Each row is a point. Each copy is the shape, with its points in the same order, turned, moved and blurred by noise. Is it also mirrored, or only turned?

Shape, 8 rows:
[[-21  18]
 [-24  19]
 [ 69  18]
 [ 48   4]
 [ 10 -43]
 [-19  18]
 [ 33  22]
 [ 17  31]]
Copy 1, 8 rows:
[[-13 -16]
 [-12 -15]
 [ 79 -28]
 [ 59 -12]
 [ 25  38]
 [ -9 -18]
 [ 44 -26]
 [ 26 -34]]
Copy 1 is: mirrored
Copy 2 (8 x 2):
[[-19   9]
 [-25  18]
 [ 70  32]
 [ 53  13]
 [ 25 -40]
 [-12  17]
 [ 28  28]
 [ 21  29]]
Copy 2 is: only turned
Copy 3, 8 rows:
[[-21 -26]
 [-31 -20]
 [ 59 -49]
 [ 41 -29]
 [ 17  26]
 [-28 -28]
 [ 21 -40]
 [  1 -42]]
Copy 3 is: mirrored

Shape:
[[ -2  26 -10]
 [-22   7  16]
 [ -7   1  35]
 [  9  19  17]
 [  4   9  -5]
 [ 54 -17 -66]
 [111  -7 -12]
 [ 21 -18  25]
 [ -7 -22  29]]
Copy 1 (9 x 3):
[[-12  37   4]
 [ 10  19  32]
 [ 30  10  21]
 [ 17  25   0]
 [ -6  18   2]
 [-58 -21 -52]
 [  6 -24 -96]
 [ 26 -14  -1]
 [ 26 -10  25]]
Copy 1 is: only turned
Copy 2, 9 rows:
[[  9  27 -12]
 [-25  21  12]
 [-20  21  37]
 [  1  34  28]
 [  7  10  10]
 [ 74 -38  -3]
 [ 97  -6  66]
 [  3   0  55]
 [-28   3  39]]
Copy 2 is: only turned

Shape, 10 rows:
[[ 37  20 -27 -33  14  -3]
 [-92  14 -38 -14   0  36]
 [ 12  -9  40 -70   8  24]
 [-26  26 -19  -3  13  21]
 [  5   6 -16 -34  29 -28]
 [-29 -19  23 -46  13  48]
 [  8  39  13 -31 -30 -68]
 [-16 -29 -54  24   7 -32]
 [ -6  35 -12  45 -27  12]
 [ 20  12 -24 -56  -2  43]]
Copy 1 (10 x 6):
[[ -3  12 -56  -5 -24   4]
 [-43 -42  13  42  55  35]
 [ 11  -8 -18  51 -71  18]
 [-10  -4 -12  22  26   5]
 [-32  32 -34   5 -26  16]
 [-14 -29  10  66 -33   5]
 [ 16  47  -4 -33 -27  66]
 [-58   6   1 -44  13 -14]
 [ 33   0  14 -19  41  -6]
 [  5 -37 -56  22 -29   9]]
Copy 1 is: mirrored
Copy 2:
[[-36   6 -17 -42 -40 -10]
 [-51  63  23  84 -29  32]
 [-69   9 -17 -11  27 -43]
 [-27  43  23  15 -33   6]
 [-50 -11  -8 -20 -16  21]
 [-57  38 -11  32  32 -22]
 [-54 -65  42  -6 -38 -14]
 [  3 -15 -19  26 -34  41]
 [ 26  16  40  20 -39 -27]
 [-56  46 -34  -9 -33 -42]]
Copy 2 is: mirrored
Copy 3 (10 x 6):
[[  9   1 -36 -46 -13  12]
 [-48  25  66 -11  38  -1]
 [ 18 -34   8 -59 -25 -56]
 [  0  19  24 -15  21   9]
 [ -4  16 -40 -35   8 -24]
 [  3 -33  37 -35   6 -49]
 [  5  61 -37 -15 -52 -37]
 [-40  11 -43  31  22   8]
 [ 17  24  20  29 -17  28]
 [ -9 -27   1 -65 -23   6]]
Copy 3 is: only turned

Shape, 13 rows:
[[-18 -31 -30 -25 -25  27 -26 -39]
 [ 49 -13  21 -20  -2   5  56  15]
 [-60  -6  30 -24   2 -12  39  31]
 [ 15  -1 -28  20  10  82   1  -1]
 [ 47  79 -18 -81  -1 -10  23  31]
 [-22   7  30  37 -69 -26   3  12]
 [ 21 -19 -64  35  19 -26 -24  30]
 [  8   5  12  32 -17  -4 -11  22]
 [ -1 -13   8  37 -21 -30 -17  15]
 [ 36  32  23  24 -14  16 -36 -60]
 [ -8 -14 -92  39  16 -32  31 -22]
 [ 18 -30   9 -45  34  -1 -19   3]
 [ 43 -17 -11  15  15 -15 -32 -34]]
Copy 1 (13 x 8):
[[-13 -40  -8  33  14 -58 -26 -46]
 [ 16  30  20 -37  11 -13 -20  27]
 [-11 -63  12 -37  11  26  23   6]
 [ -1  14  -6  25  72  -5 -57 -43]
 [-29   6 -37 -84  66 -69  -5  47]
 [-78 -24  -4  18 -30  19  -4  20]
 [ 14  10 -88  24   7  -4  -4 -26]
 [-28   0 -26  22  12  18 -16  20]
 [-24 -15 -36  31 -13  11  -4  13]
 [-48  22   4  76  44 -52  -9  27]
 [ -6  30 -57   1   4 -13  42 -79]
 [ 45 -30  -9   5  22 -35 -12  21]
 [  8  17 -36  53   9 -49   2  13]]
Copy 1 is: only turned
Copy 2 (13 x 8):
[[-26 -53  -5   8   9  -4  13 -70]
 [ 50  15  38   6   9 -29  16   1]
 [-28   4 -16 -13 -22 -81  12   9]
 [ -6  41 -11  -7  20  36  13 -48]
 [103 -26 -63  15  29 -27 -10  15]
 [-15 -28  18  17 -87 -10 -15  12]
 [-32 -31  10   7  41  47  26  44]
 [ -7 -10  14   4 -26  19 -18  17]
 [-27 -31  23   2 -29  14 -13  29]
 [  7 -20  20  36 -10  37 -71 -48]
 [-48 -26   3  78  50  17  48  16]
 [  6 -33  15 -33  47 -30 -17  -9]
 [-10 -38  41  22  39  30 -33  -8]]
Copy 2 is: only turned
Copy 3:
[[ 25  15 -17   4 -42  59 -35  19]
 [-50  27  31 -56   6  19  21  12]
 [-28 -18  50 -14 -59 -16 -19 -42]
 [-27  -6   6 -23  34  63 -55   2]
 [-87  72 -31 -26  -5 -49 -22  22]
 [ 15  24  84  27 -16  -7 -20  15]
 [ 15 -44 -20 -12  34 -14 -11  50]
 [ 13  12  41  -8  24  -8 -27   4]
 [ 36  -1  42   2  12 -12  -9   9]
 [ 15  70   3  27  43  39  -7  -8]
 [-15 -67 -14  34   7  22  14  48]
 [ 16  18 -34 -53 -10   2   6 -12]
 [ 33  25 -18  -6  34  23  14  15]]
Copy 3 is: only turned
Copy 4:
[[-18   1 -18 -23  46 -26  17  60]
 [ 17 -21  31  25 -31  45  48   5]
 [ 11  12 -22  76   7  36 -17  40]
 [ 44 -38  -2   6  21 -62  42   3]
 [ 55  94  58   6 -39  14  37   9]
 [-29  17 -44  23  26  47 -11 -28]
 [ 26 -13 -53 -42 -55 -18   1  14]
 [ 12  -4 -26  -6  -5  12  -9 -24]
 [-17  -9 -45 -10 -10  21 -19 -11]
 [-38   0  25 -15  20 -41   0 -38]
 [-22   4 -78  13 -51 -39  54  44]
 [ 11 -19  31 -11 -16   6 -14  57]
 [-38 -23   8 -35 -23 -30   3   6]]
Copy 4 is: only turned

Shape (14 x 11):
[[ 24 -53 -36  20 -50 -34   4 -30 -22 -52 -37]
 [ 30 -35   6  47  34 -42   9  -1 -21  25  38]
 [ 18  -2 -34 -16 -52  39 -41  29   7 -48 -29]
 [ 17 -47  15  28  19  53 -23   1  41  -3 -42]
 [ 14  24  53  11 -18   8  44   9  25  14 -20]
 [ -4  12 -31  23  14  -3  39  11   9  36  36]
 [-54  35  58  30 -39  26  49  45   6 -25 -31]
 [-49  25  39 -10 -21 -42 -19  -4  22 -36  25]
 [  2  18  17  37 -28  -3  -2  50  -3   8 -41]
 [ 30  11  30 -38  12  39  52  43 -30 -34  26]
 [ 14   4 -28 -50  40   1 -27  -1  22   4 -51]
 [ -4 -62  48 -47   1 -25  -9  26  36 -45  15]
 [ -6   1  45 -50 -18 -21  47 -35 -24 -17   6]
 [-43  22   2 -19 -45 -13 -15  33 -25   7  24]]
Copy 1 (14 x 11):
[[-47 -36   8  63 -22  21  22   9 -42 -29 -58]
 [ 45 -42  12  -1 -12 -11  -9 -26 -55  47 -26]
 [ -7  -3 -27  47 -27  32  23   0  34 -71   5]
 [ 36 -40 -17  40  13  27  52  22  48  22 -19]
 [ 10  28  19  -1  -3  38 -19  -8  46  41 -47]
 [ 15  16   3 -43  17  10   6 -30 -31  26   4]
 [-25  24  30 -43 -26  18 -27  37  84  10 -32]
 [-12   6  49  27 -15  -2 -60  31  13  14  38]
 [-18 -11 -22  -8 -37   6 -13 -18  48  12 -27]
 [ 73  34  48 -19  -8  11 -17 -12  28 -46 -51]
 [ 18  12 -28  67  52 -23   6 -24  27 -21  -4]
 [ 48  21  56  74 -35 -24   4  40  10  13  -5]
 [ 17  40  47  24  22  13 -55  27 -15  -2 -57]
 [ -4  27 -13 -14 -38  -1 -54  19  -6 -22  17]]
Copy 1 is: mirrored
Copy 2:
[[ 25 -22 -21 -27  45 -28 -15 -58  47 -22 -70]
 [-30 -10 -21 -57  -3 -25  -6  -5   5  59   2]
 [ 34 -29 -35  52  19  15  15 -49 -21 -59 -34]
 [ 29  27 -34  53  22 -22 -13 -42  14  10  32]
 [-41  12 -37  24  27  10   6  30  48 -27  18]
 [-50 -13   5 -19  -1  -9  57  -7  10  10  21]
 [-52   1 -69  64   8 -32  41  45  56 -48 -12]
 [-38  -5  -7   8 -60 -20 -30  18  27 -50 -27]
 [  1  -7 -55  42   7  19  31  24  32   7 -25]
 [-64  15 -60  -2  45 -17  15  10 -54 -47   3]
 [ 14  65  21  22   2  36  17 -41 -21 -20 -12]
 [  3   4  14  19  14 -59 -57  31 -22 -37 -11]
 [-86  25   0  -8  32  -6 -27   4  23 -44 -40]
 [-52 -44  -3  41 -25  -4  23  10  -7 -16 -53]]
Copy 2 is: mirrored
Copy 3:
[[-31   0  17 -23  97   5  10  50  33 -43  -1]
 [ 49  12 -45 -17  21  22 -33  78  -8 -11  22]
 [-54  -6  12   4   8 -24  24 -20  53 -53  11]
 [-23  -6 -30  14   0  36 -51  -8  44 -33 -45]
 [ -1 -41 -41   1 -15  19  32  26 -26 -15 -50]
 [  7  14 -22  27  -9  -5  -7  46 -45  18  17]
 [  4 -22  -2  52 -22  31  73  17 -34 -65 -61]
 [ 44  -2  30   6 -23 -12  58  60  36 -11 -38]
 [ -7  19 -41  -1  -3   0  37  14 -13 -66 -29]
 [ 23 -68 -27  26  -7  39  45  -8  -4 -12  47]
 [  1  25 -21 -18  16   1   8 -44  42  35 -17]
 [  9 -19 -12   5  -8  58  41  53  93   3  -7]
 [ 24 -55  24 -29  18  41  57  34  -8  19 -12]
 [  8  23  28 -11 -36  -2  63  33  -6 -29  17]]
Copy 3 is: only turned
